Rows are points. A path goes straight from each point to the next, and from the last back to the first. The post is the endless flat space through its rows: a point in 2 columns, a line in 3, a plane in 4, and so on, so that a path can go around it. Count how often the path circles the post. Going back the other way cancels.

Post (1 x 2):
[[ 0 -4]]
Path, 26 rows:
[[ 14  29]
 [ 31  -7]
 [ -4 -31]
 [-51  -4]
 [-27  10]
 [ 45  11]
 [ 25 -16]
 [ -5 -13]
 [-15  -1]
 [  4  20]
 [ 21   5]
 [ 15  -9]
 [  4 -20]
 [ 23  -9]
 [ 30  26]
 [-22   6]
 [-11 -11]
 [ 16 -22]
 [ 60  -1]
 [  5  14]
 [-32   2]
 [-12 -15]
 [ 33 -29]
 [ 26   3]
 [ -7  19]
 [-30   5]]
Times around: 0

Post (7 x 8):
[[ -4  19  -2  13 -11   7  -1  -8]
 [ -4  -2  13  30 -17 -10  17  15]
 [ 14   4   0 -18   9  -5   6  -7]
 [ 13  10 -17   1 -35   2   5 -17]
 [ 22  -8   3 -30   8  22  10 -16]
 [  1  -5 -26  11  -7  -7  -5   4]
 [ -1  -2   2 -15  -9   2   7  -8]]
Path (27 x 8):
[[ 18   5 -32 -22   4  -3   8 -29]
 [ 11 -13 -12   1 -11  -3  11   7]
 [ 11  -3   3  -1  -8  13  25   7]
 [-19 -20 -23  -3 -13 -22  11  13]
 [ 19 -18 -20  -8 -31  20   8   9]
 [  9 -10  -8 -15  -9   2  10   2]
 [ -3  -9   5  -4   7  14  32   3]
 [-19  14   0   2 -18  -3  -7  19]
 [ 10  27  -5  -1  13  -4 -20  -7]
 [  9   7 -18  -6 -14   9 -10 -22]
 [ 20  29  -4 -13  15  31   1 -38]
 [  2   2  -7 -26  11  15  20 -12]
 [  8  16  -3 -14 -15   7   7 -41]
 [ 32   5  18  12 -28  12   7 -21]
 [ 20 -23  -8  11 -15  -9   0   7]
 [  6 -22 -20  35  -2 -21   5  12]
 [ -6 -11 -53   4 -13  -2   0 -20]
 [  8  -8 -24 -11  -9   3  12   0]
 [  4  51  60   6 -19   3  13   4]
 [ -8   7  18  16 -32  -6  -5  11]
 [ -9   1  10  -5 -15   5  19  13]
 [-14  21 -13   4  -1   4  -5 -12]
 [  4   8 -18  -5   0  12  12 -23]
 [  9   7 -31 -10   7  -8   4  -1]
 [ -6  17  29 -12 -14  26   1   1]
 [-11  28  -2  15 -27 -13  -7  -6]
 [ -4  -4   0  -5 -12   2   9 -15]]
Times around: 2

Post:
[[  1 -26  27  -7 -14  -2   7   9  20  34  -7  -2  36 -11]
 [ 11   8  -1   8 -12 -11  16  -4  -2  26  -9  13  11   1]
 [-13   6 -26  10  -1  22  34   6  -8  15  20 -20  12  12]
 [  0   5 -18   5  14  17  24  -9   4  25  16  22 -13  -3]
 [  2  -8   9   1  -9  -2   7   2   1  31   6  19  -9  15]
 [ 14   6 -15  -6   6  -8  -8   0  -4  36 -20  15  -6   7]
 [-12 -13   2   6   0  11  -1   1 -23   1  10   1 -11 -30]
 [ 30  -4   5  -8   2  -2  10  15 -11  -5   3  11 -31   1]
 [ 18 -13 -28  15  -2  12   3 -28 -23  24   4  11  -2  -1]
 [ -5  32 -24  -2  11   1 -19 -16  -3  13  30  -4  11   4]
 [ 19   0 -19  14  21  -5  -2   6 -21  20  26  20  -5  -1]
 [-18   1 -27  -2   4   1  17  -3  14  -2  12   5   1   6]
 [ -1 -11 -22   2  57   4  25 -39 -36   0 -20  24   4   3]]
Path, 30 rows:
[[ -5  -9 -25  23  13  10  17  22 -32  33   7   4  18   0]
 [ -9  -3  -6  -5  34 -18  -8  -1  21  10 -25  20  33  -6]
 [  7   7  18   7 -18   3   5 -18  -6  15  -1  -1   3  -8]
 [ -1  37  -2 -14  24  -4 -32   9  -3  57  14 -13   8 -43]
 [  9  18 -31 -13 -16 -10   4  13   9  29 -24  16 -30  -7]
 [  6   4 -29 -15  -6  10  -8 -27  -9   3  -2  12  -3  14]
 [ 15   0   1  23  -5   4  16   5  -1  26  19   5  37  -5]
 [  8  -3  17   5  -6   8   2   0   0  17  -8 -12   5  20]
 [ 19  -9  16   7  36  21  31 -18 -15  40 -15   5   1 -27]
 [ 11 -20 -30  17 -20  -8   2 -26   8  41  12   9  24 -13]
 [  1  15 -14  16 -13 -23  13  -5 -15   9  -4  12  22 -25]
 [ -1 -36  -6   0  21  -1 -18 -23 -15  25  -5  15  44  13]
 [ -6  -2   3   6  -6  -7 -11 -23   3  23 -18   0  44  20]
 [-31  -1   3  -6  -2   9   9 -60  35  17 -10  42  -9  -6]
 [-13  -6 -35  12   0 -12  14 -34   9  33   2  17  -8   2]
 [ -1   3   3  -6  19  21  31 -11 -30  39  13   1 -11  16]
 [ -5  12   4  -4  14  -4  24  26  -1  20   1   7  25  -5]
 [ -9  -8  10  -4   0  -7  -4  -8  16  10   9  36   1   0]
 [ -3 -11   1   5  17  55  13 -11 -11  15  31 -10  28  -7]
 [  7  -2 -10  -5  -2  17  16   8   6  35   0  13   1  -6]
 [  6   9 -25 -23  -8   3  12 -22  -2  19  -4 -12   3   7]
 [ 16 -18   0  -5   8  13  53 -39  -3  -2  21 -11  10  17]
 [ 14  -4 -36  17 -15   0   9  -7  24  30  41  14   1  35]
 [ 34 -24 -11   5   2  19   7  -1 -23   2  -4   3 -16   3]
 [-37  15   3   8  -7   6  23 -30 -16   8   9   2  28  15]
 [-23  24  -9  -9  10  -8   0  11  13  56  -2  36   5 -22]
 [ 10   1  -2  -5  25 -11  15 -10  -4  -2   9  26  -5 -23]
 [ 16  -6  12   9  28  -6  32  -6   3  -8  25  11  -6  -1]
 [  6   8 -12  12  13   0   8   4   7  43   2  20   2  14]
 [ -7 -11   5  -5  15   2   5  -7 -15  19 -20 -13  54  20]]
Times around: 1
